Each row is a point. The points of each table are mixes of a few directions, plus a little noise. Count the directions of each table, and those that both share. Where both have some left over, give the other angles between the two spaces (their principal angles), to ten degrees, smallest first.

First (7 x 2):
[[-23  11]
 [-32  15]
 [ 22 -10]
 [  2  -1]
 [ 87 -38]
 [-13   4]
 [-44  20]]
Second (7 x 2):
[[ 55 -24]
 [-29  13]
 [-31  14]
 [-37  17]
 [ 67 -30]
 [  7  -3]
 [-31  14]]
Directions: first 1, second 1, shared 1

First:
[[-64  -2   1]
 [ 60 -40 -18]
 [ 33  17   6]
 [  1  -7  -3]
 [-34  19   8]
 [-60  20   9]
 [ 64 -10  -4]]
Second, 4 rows:
[[  5 -12  -4]
 [-33  69  28]
 [ -2   4   2]
 [ 28 -62 -25]]
Directions: first 2, second 1, shared 1

First (6 x 6):
[[ 71 -24 -44 -57  44 -26]
 [-43  25  -6  19 -27  23]
 [-60  18  13  17  21  -3]
 [ 50 -47  31 -35 -41 -21]
 [-15  11  -3  12 -24  15]
 [ -5  16   9  45  27   9]]
Second, 6 rows:
[[ 52  31  42  14 -14 -64]
 [-66  11   0  -7  65  11]
 [-24 -14 -30  14 -22  30]
 [ -6 -13 -29 -30  10  54]
 [ 44 -31  33   9 -32 -53]
 [  2  15 -16   1  -9  21]]
Directions: first 4, second 4, shared 2; angles 50, 70

First (10 x 8):
[[-31  28  -4  51  -2  16 -15 -33]
 [-35  21  28  10  -5 -14 -15 -28]
 [-44  25  -8  49   0  18 -19 -41]
 [-35  19 -16  44   2  20 -14 -33]
 [ 44  47  59  37 -20 -22  -5  13]
 [  3 -30  15 -63   3 -25   9  17]
 [ 42  11   1  20  -6   5   7  20]
 [ 10 -60 -85 -34  21  38  21  21]
 [ 32 -44 -50 -34  10  20  22  33]
 [ 19 -19  56 -81  -5 -52   8  28]]
Second, 10 rows:
[[ -3   0   0   1  -2   0  -2  -1]
 [ 82  44  45  81  36  -4  16   3]
 [-70  21  -6   5 -46   2 -29 -22]
 [-49 -46 -36 -76 -15  -1  -4   6]
 [  5   1  -2   0   4   1   1   2]
 [ 13  81  47 106 -14   2 -19 -26]
 [-41 -15 -17 -33 -19   2  -9  -4]
 [-19 -32 -23 -46  -1   1   2   6]
 [ 61 -15   5  -1  40  -2  24  17]
 [ 22 -36 -13 -39  24  -3  19  18]]
Directions: first 3, second 2, shared 1; angles 40

First, 8 rows:
[[ 13   2 -64 -50 -13 -42  22 -22  22]
 [-40   1  62  15 -10  36 -55  26 -25]
 [-28  11  14  -8  -4 -17   6  33 -18]
 [ -9   0  10   4   3  -3   6  14 -10]
 [ 34 -41 -39 -35  -6  30 -38 -63  27]
 [-27 -49  27 -37   8  -1  -6  39 -40]
 [ 55  19 -24  46   9  22   8 -57  41]
 [  1  59  14  65  16 -25  60  27   7]]
Second, 7 rows:
[[  7  -5 -32 -28  -3 -21  12  -8   9]
 [ -4   1  16  14   3   9  -4   6  -2]
 [-16   7  65  53   8  40 -24  19 -17]
 [  0   1  10   7   1   4  -4   3  -3]
 [ 20  -9 -83 -68 -11 -52  30 -27  20]
 [-21  12  94  77  13  59 -36  31 -26]
 [ 16  -8 -66 -58  -9 -42  23 -23  16]]
Directions: first 4, second 1, shared 1

First:
[[-23  10  19 -32  28  21 -16   6   7  -2 -51  32]
 [ 58 -36 -51  43 -45 -55 -21  21  34  56  43 -18]
 [-16   7 -81  57  39   0 -22  16  33  65 -18 -15]
 [  3   7  21 -21   5  26 -10  -4 -19 -98  -9  23]
 [-11  23  52 -60 -10   1  22 -56  -3   7   3   4]
 [-54  14  29   3  46  50  22  34 -39 -32 -44   3]
 [ 26 -23 -19  43 -33 -31  17  14  -5  29  50 -37]
 [ 16 -19   2   4  -7  -3 -18  33   2 -18 -11  17]
 [  6  19  29 -38 -24  -8  24 -65  -6 -13  35 -12]]
Second:
[[ -5   1  15  -2  -2   6  11   0 -14 -15   5  -5]
 [ 11  -3 -34   5   5 -13 -27   0  33  35 -10  11]
 [ 12  -3 -35   6   5 -14 -29   0  34  37 -12  11]
 [-19   4  59  -9  -8  23  48   1 -57 -63  20 -19]
 [-22   5  64 -10  -9  26  53   0 -62 -68  21 -21]
 [ 14  -4 -42   6   6 -16 -35  -1  40  44 -14  13]
 [-24   5  73 -11 -10  29  60   2 -71 -77  24 -23]
 [ 30  -7 -90  13  12 -36 -74  -1  87  94 -29  29]
 [  1   1   0   0   1   0  -1   0   0   1   0   0]
 [-15   3  48  -7  -7  19  39   1 -46 -49  16 -16]
 [ 19  -5 -57   8   8 -22 -47   0  55  60 -19  18]]
Directions: first 5, second 1, shared 1

First, 8 rows:
[[  -9   51  -40   67  -20  -27  -61  -11   72  -35   56   16  -30   22]
 [   4  -21  -18    6   44  -36   -5   -5   -3  -16  -18    7   -8   12]
 [ -14  -17   29    1    8   15   33   -6  -50   -3  -34   13   30  -13]
 [ -12   30   14   48  -33   12  -24  -23    8   -4   25   20  -10  -13]
 [  35   -2  -59 -115    8   75   33   41   17   36  -18    7  -16   -4]
 [ -32  -23   76   -7  -16    5   58   17  -68  -14  -34  -25   74    0]
 [   2   13   26   20  -39  -11  -23    1   23   12   39  -31   -2   -1]
 [  35  -32  -24  -25   44  -28  -11   -8    4   23  -11   -4  -37   -3]]
Second:
[[ -2  51 -23  11 -52  -2  55  20  18 -50  -5   4  47  -8]
 [-24 -21  45 -52  28 -17 -50 -13 -26  18  28 -12 -22  34]
 [-26   6 -24 -16  34 -74   6  -7  12   0  24   7  54  56]
 [-11  16  14  32  29  14 -58  -3  15  25   3  16  -1  10]
 [ 38  -8 -42  50  26 -14  23  -2  13  18 -44  13   7 -32]
 [ -3  21  87 -52  -9  22 -46   8 -40 -16  -4 -18 -31 -17]
 [ 25 -95 -75  -5 -28  20  85 -13  -1  18   4 -20 -46 -15]
 [  4  34  15  31 -27  49 -16  14   9 -12 -10   6  -7 -26]]
Directions: first 5, second 5, shared 1; angles 40, 50, 70, 70

First, 10 rows:
[[  6  -6   9  20  12  15   5 -14 -18 -16 -12  51  -7  44 -19 -44  15 -10]
 [-55  14  40 -40   1 -28 -22  20  33 -10  27 -76  -6 -62  23  11  12 -36]
 [-11  22  56 -11 -18 -37 -55  42  23 -24 -17 -45 -40  47  12 -15  39 -78]
 [ 17   8  -6  -4 -18 -13 -12  18   7  11  -8 -26  -3   8  10  28  -7   1]
 [-35  -3  11 -16  18   3   9 -12   6  -6  23 -10   7 -47   1 -11   1   0]
 [ 67 -14 -82  26 -17  23  39 -14 -25  47 -14  33  32   3  -2  60 -49  86]
 [ 29 -14 -36  23   4  25  28 -24 -23  12  -6  49  15  13 -14   0 -17  43]
 [-72  18  73 -45   6 -35 -41  28  40 -31  26 -81 -24 -46  20 -18  34 -75]
 [  5 -19 -10  28  30  39  30 -41 -32 -13  -2  88  10  26 -29 -57   5  20]
 [ 50  -6 -53  18 -17   9  18  -2 -14  31 -16  16  16  15   1  43 -32  51]]
Second, 9 rows:
[[-79  17  84 -38  15 -30 -41  19  34 -43  24 -59 -29 -31  12 -44  47 -86]
 [-36 -16  25  12  42  33  21 -42 -21 -35  14  72   1   5 -28 -84  24 -12]
 [-59  -6   9 -28  31   9  24 -25   9  -6  43 -19  21 -94   4  -9  -7  15]
 [ 61   7 -43   9 -41 -17  -9  30   3  39 -25 -30   3  25  16  74 -29  29]
 [ 36  20  19   6 -37 -34 -47  46  13  -2 -35 -32 -33  74  11  18  17 -46]
 [ 44   3 -24  15 -24  -6  -7  15  -5  17 -24   1  -3  39   2  31 -12  13]
 [-41 -13  14  -3  38  26  25 -35 -10 -21  25  38  12 -34 -15 -51   9   3]
 [ 46  -9 -42  24 -10  16  18  -9 -19  20 -18  35  11  28  -7  20 -21  41]
 [ 30  -3 -41   4 -14   2  14   1  -4  29  -3  -7  17 -13   7  46 -28  43]]
Directions: first 3, second 3, shared 3

First (8 x 24):
[[ 46 -31  11   4  69  -9 -48 -49   7  46  24 -41 -16 -23 -78 -59  17  12
  -16  21  37  16  32  -6]
 [-39  45 -33 -23 -53 -43  35  31  41 -38  -2   9  71 -23  40  81 -32  -2
    0 -18  12  23  41  -8]
 [-52  -9  24 -42 -29  -3 -33  -4  -8 -12   3  15  36 -20  95 -14  30 -39
  -36   0  38  52 -15  -6]
 [-38  -2   5  11 -33  20  31  13  -7  18 -34  16 -43  20  49  19   3  36
   14  38 -57 -38 -77  16]
 [ 22 -30  58  40  47   6 -42 -21 -40  12 -31  -8 -64   2  -3 -52  28   9
  -10  -3  24 -33 -34  -5]
 [ -3  43 -46  -2 -16  -5  49  42  16 -31  27   1  39  17 -30  42 -36  14
   23 -26 -11 -35  49  -8]
 [ 14   8 -42 -29   1  22  14  11   7  -6  60  -3  38  18 -44 -17  -8 -26
    3  -8 -12  13  42   3]
 [ 50 -23  29  39  13  10 -10 -25 -14  11 -43   9 -62   9 -30   7  -3  -4
   22  -4 -31  -1 -35  16]]
Second, 11 rows:
[[ 25  31 -47  23  15  34  48  52 -18 -32  52  -1   5  56 -74 -17 -30   8
   35 -40 -29 -85  42  -7]
 [ 15 -17  19 -11   5 -40 -31 -44  28  23 -28 -11   7 -46  -1  22   5  -6
  -16  14  30  68  11   2]
 [ 17  14 -21  10  10   9  20  19  -3 -14  22  -5   5  19 -42  -5 -16   4
   15 -19  -8 -31  28  -3]
 [ -3 -32  45 -24  -6 -55 -58 -68  35  36 -54  -9   5 -70  44  30  22 -12
  -36  36  43 110 -15   6]
 [  7  23 -33  18   6  36  38  46 -22 -26  37   5   0  49 -38 -18 -17   9
   27 -25 -27 -72  17  -1]
 [-26 -15  26 -14 -16 -10 -20 -22   3  14 -26   6  -6 -19  56   1  21  -4
  -19  23   7  34 -35   4]
 [ 19  26 -39  19  12  33  42  47 -19 -27  42   0   2  49 -56 -16 -24   9
   28 -33 -25 -76  31  -5]
 [ -4  14 -17  10  -2  28  26  33 -18 -17  23   6   0  35 -11 -16  -7   6
   16 -14 -22 -51   1  -2]
 [-10 -27  37 -20  -8 -39 -45 -52  23  29 -44  -5  -1 -52  46  22  22 -11
  -28  32  33  83 -23   5]
 [-14  17 -19  11  -5  41  34  44 -29 -22  28  11  -8  46   2 -25  -6   8
   17 -14 -31 -70 -12   0]
 [-26 -33  48 -24 -18 -39 -51 -58  21  34 -53   0  -6 -57  76  19  30 -10
  -36  42  33  90 -40   7]]
Directions: first 6, second 2, shared 2

First:
[[-58   7   1 -21   8  38 -18   9  10 -26  26 -62 -11 -12 -42 -17 -13  -2
   -5  94 -32 -37 -52  -5 -51  36  -8   9 -30 -40 -15  11]
 [-65  20  -3 -31  -2  28 -22  -4  22 -29  28 -53 -16  -7 -58 -25  -7  -3
   17  89 -53 -29 -58  -7 -48  47 -17  14 -24 -42  -2  33]
 [ 61 -17  10  35  13  -8   3  49 -32  -1  15   8  52 -15   4   3 -22  16
  -29 -27  22  38  13  24  46 -55  24  13  24  37  -1 -19]
 [ 61   2   6  31   3 -21  14  14 -23   6  -2  36  27   0  41  29  -6  -1
  -12 -68  33  32  38   3  40 -53  21 -13  27  39  -8 -15]
 [-16  20   0  -1   4  14  -1  -2  -2 -19  16 -17  -7  -2  12  26  -7 -11
    1  17  -2 -20 -10 -20 -28  -2   6 -17  -8 -11 -28   5]
 [  4 -21  -6   1  -5 -13  15 -27   5  29 -39  34 -23  16  36   5  25  -5
   -1 -42  27  -6  36  -7   7  10  -6 -14  -2   4  12 -21]
 [ -2  15  -7  -8 -13 -14   3 -25  12   2  -6  22 -16  13   6   6  13  -8
   23 -28  -8   3   8 -13   3   7  -6  -9   7   3   5  18]
 [-13   4  -4 -16 -12  -8  -5 -17  15   4  -1   8  -9   4 -27 -20   9   1
   20   3 -25   4 -12   2   3  21 -13   9   1  -4  18  22]
 [ 43 -51   8  27  16  -6  14  28 -21  32 -25  18  23  -5  24 -10  -1  15
  -37 -32  48  22  35  27  38 -27  11  11   7  26  15 -48]
 [-14  12  -6 -13 -10  -6   0 -23  14   1  -7  10 -17   8   0  -1  12  -6
   19  -6 -11  -6  -1 -10  -8  16  -8  -5  -1  -6   4  14]]
Second (8 x 32):
[[   8    6    5   15   11   10    7    7  -14  -10    7   -6    2   -3
    36   35   -7   -8  -16   -6   22  -12   14  -13  -12  -22   14  -21
    -3    2  -28  -17]
 [  10    8    6   17   13   11    8    8  -16  -12    9   -7    4   -4
    44   42   -9  -10  -19   -7   27  -14   16  -16  -14  -26   17  -25
    -4    1  -34  -20]
 [   1    1    1    2    1    1    1    1   -2   -1    1    0    0    0
     5    4   -1   -1   -2   -1    3   -1    2   -2   -2   -2    2   -3
    -1    0   -4   -2]
 [   0    0    0    0    0    0    0   -1    0    1    0    0    0    0
    -1   -1    0    0    0    0    0    0    0    0    1    1    0    1
     0    0    1    1]
 [ -13  -10   -8  -23  -18  -16  -11  -12   23   17  -11    9   -4    6
   -60  -57   12   14   26    9  -37   19  -22   22   20   36  -24   35
     5   -3   47   27]
 [  10    8    6   18   14   12    9    9  -17  -13    9   -7    3   -5
    45   44   -9  -11  -20   -7   28  -14   17  -17  -15  -27   18  -27
    -4    2  -36  -21]
 [  12    9    7   21   15   13   10   10  -19  -15   10   -8    4   -5
    52   50  -10  -11  -22   -8   32  -16   19  -19  -17  -31   20  -30
    -4    2  -40  -23]
 [ -27  -22  -15  -49  -37  -32  -22  -24   46   34  -24   18   -8   11
  -121 -116   24   27   52   18  -75   39  -45   45   40   72  -47   70
    10   -6   95   55]]
Directions: first 4, second 1, shared 1

First, 10 rows:
[[ -26  -29   -4  -20  -10    7    7   23   11    6   -6    7  -21    5
     8    1   19  -42   23   35   26   24   17   17    6   20   48   31
   -11    9   11    7]
 [  15   25  -44   28   -4   15  -29  -15  -45    7    4   -7  -56   11
    10  -36  114  -21  -36  -30    8  -33   46  -33   41    0   11   -9
    92  -26  -38   29]
 [ -35   14   16  -17    4   47  -24   17   14   59   16  -15   -2   29
    18   14   30  -17    5  -57  -25   -5  -10   32   -2    8  -23   26
    61   -8  -36  -15]
 [  53   17   24   22    5  -21   14  -37    0  -36   11   22   62  -33
   -26   15 -100   76  -40  -19  -17  -28  -36  -25  -25  -20  -41  -37
   -53   -4    4    0]
 [  27  -21   14   10   13  -67   18    0   21  -68  -50  -14    6  -17
   -29   -2  -88   15   51   57   -9   20  -18  -19  -11  -24  -13  -54
   -89   12   76  -13]
 [  26   43   12   23    9   26  -27  -27  -13   21   21   -5   19    4
    -2    3   -2   40  -44  -83  -38  -46  -16  -12   -2  -16  -58  -22
    56  -24  -42   -1]
 [   7   18   22   15   13   21  -38   -3   13   13  -14  -18  -18   18
    -6   -3   -6   -6    5  -64  -38  -27   -8   -3    7  -14  -36  -20
    51  -24  -10   -2]
 [  21  -19   19    0  -13    2   19  -12   11  -25   10   41   29  -26
   -14   13  -64   18  -24   14   21   -4   -9   -6  -16   10   33   15
   -50    4    3   20]
 [ -16  -42  -10  -21   -8  -36   37   21   13  -31  -19    6   -1  -13
    -2    2  -21  -20   41   92   37   48    7    8   -6   10   49   14
   -80   30   50   -2]
 [ -69   -8  -50  -40  -10    7   23   35  -25   56   27  -18  -17   21
    43   -6  119  -38   21   55   37   48   29   38    9   26   30   53
    23   31  -18  -22]]
Second (8 x 32):
[[ 20  -3   8   8 -32  12   8 -25   1 -74  15  58 -26 -13 -33 -28 -31   4
  -55 -45  64 -33  15  -4 -26  12  68  38 -16  -6 -37  41]
 [-23  -5   7 -14  14 -50  15  20  24 -23 -29 -41   1  14 -12  -1 -39   5
   62  29 -15  36 -26  20 -22 -20 -37 -27 -48  21  47 -45]
 [-17 -16  23 -15  16  79 -32  58  22  74 -18  12 -12   6  43  48  53 -74
   49  16 -38  -7  54   5  41  13  34   7  30  -3   8  12]
 [ 19  11 -38  28   6 -12 -16 -46 -52  79  31 -36  36  -2  22  -4  51  36
  -54  12 -34   7 -35 -27  41   9 -59 -19  83 -29 -17   5]
 [ 28 -24  24  14 -30  59 -23 -22  11 -13  11  66 -27 -15 -19  -6 -22 -31
  -62 -44  36 -38  16 -14  11  33  85  47  33 -34 -38  73]
 [  7  25  10  -3   1 -35  27 -15   6 -47  13   0  34  -9 -21  -1 -64  61
   -9 -25   5  -8 -31   9 -47 -23 -41 -13 -56  18  -4 -30]
 [-19  -5 -23   0  21 -37  -4   7 -11  48 -20 -64   4  17  21   0  34  -3
   43  48 -37  41 -23   0  25  -7 -53 -32  21  -1  40 -32]
 [-17  18  -9 -18   2 -16  23  24   1 -42  -4   3 -14   3   0  -7  16   4
   28   8  21   0  26  13 -26 -18   5  -4 -45  31   1 -27]]
Directions: first 5, second 5, shared 3; angles 50, 70

First (11 x 32):
[[ -16   15   -8   28   -9  -18    4  -22   12  -12    4    2   -1   -7
    14   -8   -5   26  -25  -14   -4    9  -14  -14   16   14   31   -5
    -8  -13  -12    3]
 [ -31   34  -17   58  -22  -37    8  -46   28  -27    8    5   -1  -13
    31  -17  -13   58  -54  -30  -10   18  -29  -33   34   33   66  -10
   -19  -29  -27    6]
 [ -22   23  -11   39  -16  -27    6  -32   19  -20    6    4   -1  -10
    20  -13  -10   41  -38  -21   -7   14  -21  -23   24   23   46   -7
   -13  -20  -20    4]
 [  38  -39   18  -68   25   44   -9   53  -34   32   -8   -6    1   16
   -35   21   15  -68   63   36   12  -22   34   37  -40  -39  -77   12
    21   35   33   -8]
 [   3   -2    1   -5    1    3   -1    4   -2    2   -1    0    0    2
    -3    2    2   -5    5    2    2   -2    3    3   -3   -3   -5    0
     2    2    2    1]
 [  58  -59   28 -103   37   67  -13   80  -50   47  -12   -9    2   25
   -52   31   22 -102   95   53   18  -33   52   55  -60  -57 -117   18
    32   51   48  -11]
 [ -37   36  -18   65  -25  -42    8  -50   32  -30    8    6   -1  -14
    33  -20  -15   65  -61  -35  -12   21  -33  -35   39   36   73  -12
   -20  -33  -29    6]
 [ -12   12   -6   19   -7  -13    2  -16   10  -10    3    1    0   -5
    11   -7   -4   21  -18  -11   -3    5  -10  -11   12   12   23   -4
    -7  -10   -9    2]
 [  57  -57   28 -100   36   65  -11   78  -48   46  -12   -9    2   24
   -53   31   22  -99   92   52   18  -32   51   55  -59  -57 -113   18
    31   50   46  -11]
 [ -11   11   -5   19   -6  -13    2  -14   10   -9    1    2    0   -4
    10   -6   -4   18  -17   -9   -3    6  -10  -10   10   12   21   -4
    -5  -10   -9    2]
 [ -25   27  -13   47  -17  -30    6  -36   23  -22    7    3   -1  -11
    25  -14  -11   47  -43  -24   -9   15  -23  -25   26   26   53   -8
   -14  -24  -22    6]]
Second (9 x 32):
[[  22  -36  -76  -49  -29   77  -47    0    6   11   15  -12  -27  -76
    62   12  -18    9   89   56  -26  -24   -6   66   17   92   23   22
   -11    9   28  -44]
 [   9  -13  -27  -18  -10   28  -18   -1    2    3    5   -4  -10  -27
    22    3   -7    3   31   20  -10   -8   -2   24    6   33    8    7
    -3    3    9  -15]
 [ -23   38   80   51   31  -81   49    0   -8  -12  -17   12   26   80
   -64  -12   19   -8  -93  -60   28   24    5  -70  -17  -96  -24  -22
    12   -9  -30   46]
 [ -29   46   97   61   37  -98   60    1   -8  -13  -21   15   33   96
   -79  -15   23  -10 -112  -72   34   30    7  -84  -21 -117  -28  -28
    14  -11  -36   55]
 [   2   -3   -5   -4   -2    5   -4    0    2    1    2   -1   -1   -6
     4    1   -1    1    8    4   -2   -2   -1    6    1    7    1    1
    -2    1    3   -3]
 [   5   -7  -17  -10   -7   18  -10   -1    0    2    4   -2   -5  -17
    13    2   -4    1   19   12   -6   -6   -2   14    2   20    5    5
    -1    2    6   -9]
 [   9  -15  -32  -21  -13   33  -20    0    3    4    7   -5  -11  -31
    26    5   -8    3   37   24  -10  -10   -2   28    7   39    9    9
    -5    4   11  -19]
 [ -10   17   37   23   14  -37   22    0   -3   -5   -7    7   12   37
   -30   -6    8   -4  -42  -26   12   11    3  -32   -7  -45  -11  -10
     5   -4  -13   21]
 [  16  -26  -55  -35  -21   55  -34    0    5    8   12   -9  -19  -55
    45    9  -14    6   65   41  -19  -16   -3   47   11   68   16   16
    -9    6   20  -32]]
Directions: first 1, second 1, shared 0; angles 80

First, 8 rows:
[[   8   16    0    0    8  -18  -15    6    1  -10   16  -20  -35   21
     0    0    2   -2  -28  -22   -1   10    1    2    3    0  -13   38
    36   -8  -11   -4]
 [  -9  -17    0    0   -9   20   16   -6   -1   11  -18   22   39  -23
     0    0   -2    2   31   24    1  -11   -1   -3   -3   -1   15  -42
   -39    8   12    4]
 [   7   14    0    0    8  -17  -14    6    1   -9   15  -18  -33   19
     0    0    2   -1  -26  -20   -1    9    1    2    3    0  -12   35
    33   -7  -10   -3]
 [   7   13    0    0    7  -15  -12    5    1   -8   14  -17  -30   18
     0    0    1   -1  -24  -19   -1    9    1    2    2    0  -11   32
    30   -6   -9   -3]
 [   3    6    0    0    3   -7   -6    2    0   -4    6   -8  -14    8
     0    0    1    0  -11   -9    0    4    0    1    1    0   -5   15
    14   -3   -4   -2]
 [ -25  -49    0    0  -27   58   47  -19   -3   32  -52   62  113  -67
     1    1   -5    5   88   70    3  -32   -3   -8  -10   -1   43 -121
  -114   24   36   12]
 [  13   26    0    0   14  -30  -24   10    1  -17   27  -32  -59   35
     0    0    3   -2  -46  -36   -1   17    2    4    5    1  -22   63
    59  -13  -18   -6]
 [  -4   -8    0    0   -4   10    8   -3   -1    5   -9   10   19  -11
     0    0   -1    1   14   12    1   -5   -1   -1   -2    0    7  -20
   -19    4    6    2]]
Second:
[[ -1   1 -22  -6 -13  36 -13  28  12   3 -36  -5  -6 -23 -18   7  28   8
  -43  22  15  -6 -43 -24  -7 -11   4   8  16   4   7 -11]
 [ 22  20   9 -27  23 -43 -24 -18   1  -3  62   8 -50  21   7  -4 -25   1
    6 -21 -16  23  17   9  -6  -8 -18  43   8  -4  -6 -15]
 [ 16  16 -14 -28   5   1 -31  14  12   3  12   3 -46  -5 -13   5   5   7
  -39   4   4  12 -27 -16 -11 -16 -11  40  22  -1   3 -22]
 [-26 -27  21  46 -13   0  49 -21 -19  -2 -24  -2  74   7  18  -6  -8  -9
   61  -7  -4 -21  43  26  16  27  17 -64 -35  -1  -4  37]
 [ 20  17  19 -19  25 -53 -14 -28  -3  -2  68  10 -42  28  16  -7 -35  -3
   24 -28 -21  23  32  16  -3  -2 -18  34   0  -6 -10  -8]
 [-27 -24 -24  32 -34  70  24  36   4   4 -95 -11  61 -34 -19   8  45   1
  -24  36  26 -30 -38 -20   5   4  24 -51  -3   8  11  16]
 [ -2  -5  17  10   6 -22  14 -21  -9  -3  20   3  12  13  14  -5 -18  -6
   32 -15  -8   2  30  18   5  11  -1 -11 -13  -3  -5   9]
 [ 19  19  -2 -26  16 -22 -26  -4   7   0  40   3 -48   8  -2  -2 -12   4
  -15  -9  -6  19  -2  -2  -8 -13 -14  42  15  -3  -3 -19]
 [ 21  20   7 -28  21 -37 -25 -13   3  -2  56   6 -51  17   4  -4 -22   2
    0 -17 -12  23  10   5  -6 -11 -19  44  11  -4  -5 -17]
 [-16 -13 -11  17 -18  36  14  17   2   1 -49  -7  33 -17 -10   4  24   0
  -12  17  15 -16 -18  -8   3   3  13 -27  -4   3   7   9]
 [-25 -25  -2  36 -22  34  33   9  -6   2 -57  -7  63 -14  -2   2  18  -4
   12  15  11 -24  -1   1   8  14  20 -55 -18   4   4  22]]
Directions: first 1, second 2, shared 0; angles 40
